Each row of a before or after table is a point. One or more steps were done to the points. Then noise was added and the rows were shuffled. The steps act on columns, c1 being the first. What was done? A step turns or swaps two columns, mirrors them in a line or flattens them onto one, adds a multiple of one to another, or multiplies or shifts one. Angles are multiples of 10 degrees, from the lower column toward the higher: turns from -170 to 170, lines from 10 to 170 but not 90. Use the fewest steps. Two steps may share a column if one is a turn and the other turns, adds or multiplies; they go together, in the order done. Otherwise the lowest column goes first.

Before (13 x 2):
-.04,.03
-.37,-.01
-.94,-.03
-.17,.10
.01,.10
.37,-.33
-.22,.11
.26,.15
-.50,-.19
-.04,-.05
.46,.32
.04,.23
-.50,-.23
After (13 x 2):
-.21,-.14
-.04,-.02
-.18,-.09
-.19,.15
-.06,-.55
-.08,-.53
-.44,-.83
.49,.16
-.09,.06
-.17,-.32
.00,.30
-.05,.56
.03,-.07
Steps: turn c1 and c2 by 60 degrees

Before, 14 rows:
-.24,-.02,.01
-.24,.30,.01
.01,-.02,-.21
.23,-.29,-.16
-.05,-.24,-.20
.04,.17,-.04
-.37,.12,.01
-.33,.08,-.09
-.26,.28,.24
.15,-.29,.01
.05,-.05,-.31
-.17,.09,.01
.11,.04,-.18
-.31,.15,.12
After, 14 rows:
.10,.05,-.53
-.31,.21,.02
.08,-.01,-.93
.02,.17,-.13
.01,-.03,-.65
-.39,.01,.02
-.33,.03,.36
-.34,-.03,-.26
.05,-.22,-.60
-.35,.19,.70
.25,-.23,.04
-.21,.03,.06
.31,-.19,-.47
-.22,-.11,.03
Steps: turn c1 and c2 by 20 degrees; multiply c3 by 3

Before:
-.47,.12,.21,-.27,-.04,.40
.46,.06,.42,.11,-.14,-.30
.15,.08,-.20,.11,.24,-.05
-.21,-.06,.58,-.11,.05,-.67
-.01,-.29,.44,.30,-.39,-.58
.08,-.05,.03,-.29,-.33,.36
.07,.30,-.26,.10,.29,-.13
.02,.94,.25,.18,-.38,.21
-.16,-.11,-.18,.11,.18,.30
-.05,-.19,.12,.10,.08,-.05
-.13,.15,-.12,-.26,-.10,.06
After (11 x 6):
.12,.05,.13,-.11,.33,.21
-.31,.04,.00,.08,.36,-.34
-.27,-.02,-.07,-.50,.44,-.06
-.24,-.15,.01,-.09,.09,-.10
.07,-.40,.04,.03,-.15,.29
.29,.42,-.11,-.01,-.63,-.36
-.11,.22,-.19,-.20,-.67,.06
.08,.22,.01,-.06,-.01,.05
.09,-.15,.07,.14,-.02,.23
.13,.09,-.15,.44,-.30,-.15
.19,-.81,-.19,.03,.24,-.37
Steps: swap c1 and c4; turn c2 and c3 by -160 degrees; multiply c3 by 0.4; swap c5 and c6

Before (14 x 9):
.04,-.25,.14,-.41,.34,.09,.10,-.02,.48
-.12,.19,-.84,-.06,-.47,-.29,-.10,-.53,.02
.01,-.28,-.25,.50,.12,-.14,-.06,.38,.69
-.16,-.10,-.33,-.41,.49,-.19,.19,-.09,-.29
.55,.20,-.65,-.24,-.32,-.19,-.47,-.46,-.09
-.34,-.20,.21,.05,.23,-.24,.04,-.13,-.29
.66,-.11,.13,.03,.44,-.25,.18,.21,-.17
.78,-.20,-.16,-.37,.55,.65,-.39,.37,-.32
.52,-.22,-.08,-.31,.43,.27,-.14,.19,.39
-.19,.45,.19,-.37,.56,.41,.22,.38,-.20
.27,-.29,.12,-.40,.42,-.15,.00,.35,.34
.78,-.28,.22,-.28,.33,.56,.18,.18,.04
.09,-.15,.12,.02,.34,-.27,-.27,-.01,.69
-.17,-.02,.02,-.01,-.84,-.28,.08,.43,-.08
After:
-.36,-.34,.49,-.76,.15,.27,.40,-.16,.05
-.20,.58,-.13,-.61,.10,-.66,-.53,-.15,-.13
.38,.08,-.20,-.23,.34,-.34,.55,-.12,-.37
.20,.58,-.26,.13,-.27,-.97,-.30,-.25,.03
.22,.02,-.17,.21,.36,.20,.34,-.28,-.25
.16,-.29,-.31,.08,-.73,.04,-.43,.28,-.14
.37,-.04,.37,-.21,.40,.11,.62,.59,-.16
.05,-.46,-.12,-.47,.12,.11,.08,-.07,.40
-.40,-.42,.62,-.72,.78,-.16,.24,.10,-.32
.25,-.19,.04,-.33,-.08,.10,.02,-.22,.48
-.55,-.19,-.21,-.43,.26,.08,.49,.09,-.20
-.34,-.52,-.18,.37,-.23,-.25,-.27,.00,.66
-.20,-.33,.31,-.51,.15,-.07,-.01,-.10,.44
-.09,.00,-.36,-.08,-.01,.16,-.35,-.14,.67
Steps: mirror c1 and c4 in the line at 110 degrees; turn c2 and c8 by 50 degrees; swap c3 and c6; add -0.7 times c9 to c5; turn c5 and c7 by 40 degrees

Before (14 x 11):
.07,-.01,.26,-.67,.09,.11,-.02,-.33,-.37,.29,-.15
-.30,.30,.10,-.20,.16,-.08,.35,.35,-.08,.04,.33
-.32,-.74,.20,.15,.01,.14,.73,-.22,-.37,-.21,.13
.03,.13,-.24,.27,.29,-.33,.48,-.02,-.06,-.07,.36
-.08,-.31,-.25,-.27,-.10,.13,-.30,-.23,.07,.05,-.28
-.08,-.27,.29,.28,.14,-.21,.03,.10,-.60,-.33,.12
-.77,-.12,-.33,.64,-.16,.05,.23,-.27,.17,-.29,.72
-.26,-.19,.38,-.06,.11,.31,-.34,-.11,-.05,.12,.36
.30,-.31,.16,.04,-.03,-.03,.17,.37,-.72,.03,.17
-.55,-.38,-.05,-.69,.19,-.17,.24,.00,-.09,-.19,.47
-.12,.22,-.04,-.04,-.18,-.55,.53,-.08,-.21,.69,-.49
.14,.08,.19,-.32,-.06,-.04,.45,.20,-.32,-.32,-.05
-.14,-.12,.17,.35,.05,.04,-.22,.05,.24,.12,.08
.17,-.43,.20,.26,-.45,-.13,.36,-.45,.01,-.23,.23
After (14 x 11):
-.11,-.19,.49,.20,-.15,.38,.05,-.10,-.09,.04,.27
-.65,.02,.25,-.18,.07,.02,.12,-.34,-.47,.30,-.21
.30,-.14,.30,.27,-.06,.04,.00,.05,.35,.04,.05
.23,.12,-.35,.04,.52,-.20,-.02,-.04,-.09,-.08,.45
.07,-.76,-.38,.26,.40,.16,.55,-.23,-.50,-.30,.07
-.26,.09,-.24,-.34,.13,-.05,.41,.19,-.41,-.30,-.04
.39,-.12,-.45,.79,-.05,.30,-.10,-.31,.21,-.58,.64
-.19,.22,-.44,.35,.12,-.73,.35,-.08,-.31,.52,-.29
-.79,-.40,-.14,.22,.28,.01,.05,.04,-.14,-.33,.49
-.32,.29,-.10,.17,.31,.03,.19,.40,-.10,-.04,.35
-.28,-.30,.00,-.01,-.23,.04,-.32,-.23,.11,.01,-.32
.27,-.25,.22,.07,.16,-.17,.23,.11,-.72,-.38,.20
.33,-.43,-.29,-.12,-.15,-.02,.52,-.44,.02,-.15,.22
.18,-.37,-.02,-.24,.06,.00,.20,.37,-.96,.16,.18
Steps: turn c1 and c10 by 20 degrees; turn c1 and c4 by -70 degrees; turn c5 and c7 by -30 degrees; turn c3 and c7 by 50 degrees; turn c6 and c11 by -20 degrees; multiply c9 by 1.3

Before:
-.16,.08,.35,-.16,-.30,.59,-.40,-.29,.21,.24,-.16,.00,.64,.17
.45,.13,-.44,-.08,.03,.35,-.12,.19,-.31,-.13,.13,.38,.11,-.62
.16,-.24,.20,-.32,-.47,.57,-.13,.48,.23,.25,.27,-.24,.61,.29
-.03,.58,-.62,.12,.40,.03,-.43,.44,-.51,-.25,-.41,-.15,-.33,-.11
.30,.35,.08,.38,.30,-.40,-.51,.20,-.40,-.20,.02,-.18,.06,-.25
.10,.64,-.31,.40,.16,-.16,-.30,-.04,-.17,-.81,.05,.06,-.46,.26
-.13,.11,-.72,.19,.28,-.17,-.57,.22,.03,-.21,.24,.10,-.48,-.60
.14,-.40,-.05,.01,-.14,.37,.04,.14,.54,.24,-.33,.14,.87,.36
-.08,-.61,.35,-.42,.08,.56,-.13,.33,.16,-.10,-.29,.31,.28,.08
-.36,.54,-.24,.37,.22,.04,.03,.50,.05,-.43,.02,.19,-.14,-.56
.33,-.38,.18,-.05,-.75,.53,-.42,.48,.26,.24,-.43,.22,.38,-.19
After (11 x 14):
-.18,.19,.03,.37,-.33,.54,.05,-.27,-.11,.22,-.23,-.19,.62,-.11
.28,-.50,.38,.91,.29,-.34,-.16,.23,-.29,-.21,.02,.01,.06,.06
-.09,-.68,-.21,.57,.40,.04,-.01,.45,-.35,-.25,-.39,.10,-.28,-.02
-.08,.31,.45,.09,.06,.52,.24,.29,.55,-.09,-.24,.34,.25,-.11
-.39,-.15,-.07,.87,.21,.13,.40,.45,-.39,-.45,.03,.61,-.18,-.04
.34,.38,-.58,.44,-.76,.53,-.01,.44,.21,.22,-.45,-.04,.39,-.13
.17,.68,-.16,.52,-.14,.29,.42,.10,.13,.28,-.36,-.14,.88,-.04
.16,-.41,-.16,.91,.17,-.22,.06,-.03,-.56,-.78,.01,.87,-.49,.03
.14,.32,-.29,.21,-.42,.49,.26,.44,.10,.24,.28,-.45,.61,-.04
.46,-.34,-.42,.45,.02,.47,.27,.22,-.12,-.14,.14,.54,.08,-.08
-.17,.00,-.44,.68,.28,-.05,-.21,.20,-.10,-.24,.24,.26,-.46,-.04
Steps: turn c2 and c9 by -110 degrees; add -0.3 times c1 to c9; add 1 times c5 to c3; shift c4 by .50; flatten c6 and c14 onto the line at 170 degrees; shift c7 by .40; add -1 times c10 to c12

Before, 9 rows:
.16,.34,.11,-.22,-.02,-.13,-.03,.04,.14,-.16,-.19,-.25,-.02,-.04,-.02,-.26,.19,.23,-.43,-.06
-.15,.08,-.12,-.32,.18,-.02,.02,.02,.13,-.05,-.16,-.11,.20,.06,.01,-.07,.13,-.07,-.33,-.30
.02,-.04,.38,-.12,.12,.27,.35,.03,-.03,-.16,-.27,-.03,-.11,.00,.01,-.64,.16,-.23,-.17,-.14
-.21,.20,.23,.05,-.48,-.09,-.06,-.01,-.06,-.23,-.33,-.11,.36,.20,-.26,.19,.09,.00,-.09,.02
-.23,.00,.14,.01,.54,-.25,.11,.30,-.14,-.17,.01,.02,-.04,-.06,.25,-.17,.10,-.36,.07,.00
-.26,.55,.35,.12,.32,-.30,.23,-.19,.00,-.25,.22,-.21,-.36,.03,.11,-.04,-.11,-.04,.02,.04
-.19,.50,.14,-.49,-.16,.08,-.09,.21,-.37,-.15,.00,.28,-.04,-.28,-.14,-.06,-.16,.12,-.02,-.09
-.03,-.19,.25,.01,.41,-.07,.08,-.21,-.12,-.36,.06,-.06,-.02,-.26,.13,-.27,.11,-.09,-.13,-.31
-.14,-.23,.12,-.14,-.05,.20,.26,-.05,.22,-.09,.09,.27,.02,-.04,.27,-.40,-.20,.14,-.29,-.30
After (9 x 20):
-.32,.54,.87,.12,.28,.14,.07,-.24,.00,-.45,.25,-.19,-.35,.26,.11,-.10,.13,-.02,.02,.02
-.23,-.01,.34,-.03,.54,.15,.01,.27,-.15,-.30,.03,.06,-.02,.19,.24,.20,.06,-.36,.07,.02
.19,.34,.26,-.23,-.01,.08,-.08,.03,.15,-.16,-.18,-.26,.02,.08,.01,.32,.08,.24,-.42,-.04
-.21,.22,.55,.02,-.50,-.12,-.16,-.01,-.07,-.23,-.35,-.10,.37,.17,-.26,-.05,-.19,.00,-.09,.03
-.11,-.28,.31,-.12,-.08,-.08,.18,-.04,.20,-.27,.10,.24,.04,-.21,.28,.10,.42,.14,-.28,-.28
.00,-.04,.95,-.09,.13,-.16,.25,.02,-.07,-.40,-.29,-.01,-.05,-.28,-.02,.53,.38,-.28,-.14,-.16
-.16,.48,.35,-.52,-.15,.27,-.15,.21,-.39,-.11,-.04,.29,-.02,-.22,-.16,-.07,.15,.17,-.04,-.05
-.05,-.23,.64,.02,.40,.26,-.10,-.21,-.12,-.47,.06,-.09,-.01,-.09,.18,.24,.16,-.09,-.13,-.33
-.17,.09,-.29,-.33,.17,-.09,-.02,.04,.14,-.07,-.19,-.13,.20,.05,.02,.11,-.02,-.06,-.33,-.28
Steps: multiply c3 by 2.5; mirror c6 and c14 in the line at 120 degrees; turn c7 and c10 by -30 degrees; multiply c10 by 1.3; turn c16 and c17 by -130 degrees

Before, 8 rows:
-.09,.02,-.06,.08,-.28,-.02,.09,-.13,-.15,.52,.11,.12,-.08,-.05,-.06,-.09,-.21,.00,-.19,-.35,.19,.10,.32,-.09,.03,-.11,.13,-.06,.08,-.22,-.07,.09
-.02,.06,.25,-.07,.94,.07,-.11,.04,.20,.32,.09,.12,-.17,.06,-.23,-.03,-.12,-.26,-.02,.04,.02,.17,-.14,-.02,.20,-.16,.09,-.01,-.04,-.11,-.21,-.01
-.09,.10,.14,-.17,-.30,.04,-.06,.04,-.06,-.17,-.11,-.01,-.22,.01,-.01,-.22,-.14,.01,-.09,.04,-.38,.21,-.20,.03,.02,-.13,-.01,.01,-.09,.06,-.06,.04
-.27,.16,-.04,.00,.57,.11,.05,.51,-.07,-.01,-.47,.01,.17,-.15,-.21,-.19,-.07,.06,-.15,.12,.23,.02,-.09,-.49,.22,-.13,.11,.12,.12,-.07,-.12,-.09
-.09,.19,.01,.18,-.27,-.11,.00,-.04,-.02,.16,.07,-.03,.27,-.03,.22,.06,.16,.03,.01,.09,.29,.33,-.20,-.10,.11,-.10,.02,-.04,-.02,-.28,-.21,.08
-.05,.13,.05,-.01,-.19,.04,.04,-.03,-.15,-.11,-.14,.10,.06,.03,-.17,-.12,.03,.08,.05,.08,-.08,-.25,-.18,.07,.00,-.08,-.03,.07,.05,-.07,-.37,-.19
.00,.19,.26,.08,-.12,.14,-.02,-.12,.22,-.18,.08,-.03,-.12,.03,-.20,-.19,-.23,-.03,.07,.00,-.11,.14,.33,-.05,.24,-.10,-.10,.03,-.05,-.16,-.06,-.01
.01,.11,-.35,.05,-.03,.16,-.21,.16,.09,.21,.00,-.04,.02,.06,-.21,-.14,-.15,.05,.00,.00,-.58,.11,.05,-.03,.00,-.08,.01,-.07,-.01,.02,-.03,.02
After:
.18,.05,.26,-.07,.81,.07,-.10,.11,.00,.31,.07,.11,-.16,.08,-.24,-.02,-.11,-.27,-.02,.03,.02,.17,-.12,-.09,.19,-.17,.49,.02,-.18,-.10,-.11,.00
.33,.12,.05,.01,-.14,.04,.05,-.01,.01,-.09,-.08,.10,.08,.04,-.16,-.13,.04,.10,.04,.09,-.08,-.24,-.17,-.14,.02,-.07,-.14,.07,.15,-.05,-.06,-.19
.09,.17,-.03,-.01,.25,.11,.05,.14,.10,-.02,-.33,.03,.18,-.15,-.20,-.19,-.07,.07,-.14,.13,.21,.03,-.09,.27,.22,-.13,.72,.13,.08,-.09,-.49,-.11
.03,.17,.27,.08,-.05,.15,-.02,.03,-.02,-.17,.04,-.04,-.12,.04,-.20,-.18,-.22,-.04,.08,.02,-.12,.15,.32,.00,.24,-.09,-.19,.02,-.22,-.16,-.06,.00
.16,.18,.03,.17,-.20,-.10,-.02,-.10,-.01,.17,.03,-.06,.29,-.02,.25,.05,.17,.04,.00,.10,.28,.34,-.21,-.03,.11,-.10,-.16,-.04,.00,-.27,-.17,.08
.10,.10,.13,-.18,-.27,.05,-.09,-.03,-.12,-.17,-.12,-.02,-.24,.00,-.01,-.22,-.14,.00,-.09,.05,-.36,.23,-.21,.02,.03,-.13,-.10,.02,.02,.06,.00,.05
.09,.03,-.08,.09,-.17,-.03,.09,-.21,.05,.53,.08,.12,-.06,-.05,-.04,-.08,-.20,.00,-.18,-.37,.19,.13,.32,.06,.03,-.09,-.21,-.05,.18,-.20,-.11,.12
.02,.11,-.35,.05,-.10,.15,-.21,.02,.01,.22,.01,-.05,.05,.06,-.23,-.14,-.15,.05,.00,.00,-.57,.12,.05,.01,-.02,-.09,.11,-.08,-.06,.01,-.02,.02
Steps: turn c24 and c31 by 70 degrees; turn c1 and c24 by -120 degrees; turn c5 and c8 by 30 degrees; turn c8 and c27 by 70 degrees; turn c9 and c29 by -80 degrees; multiply c11 by 0.7
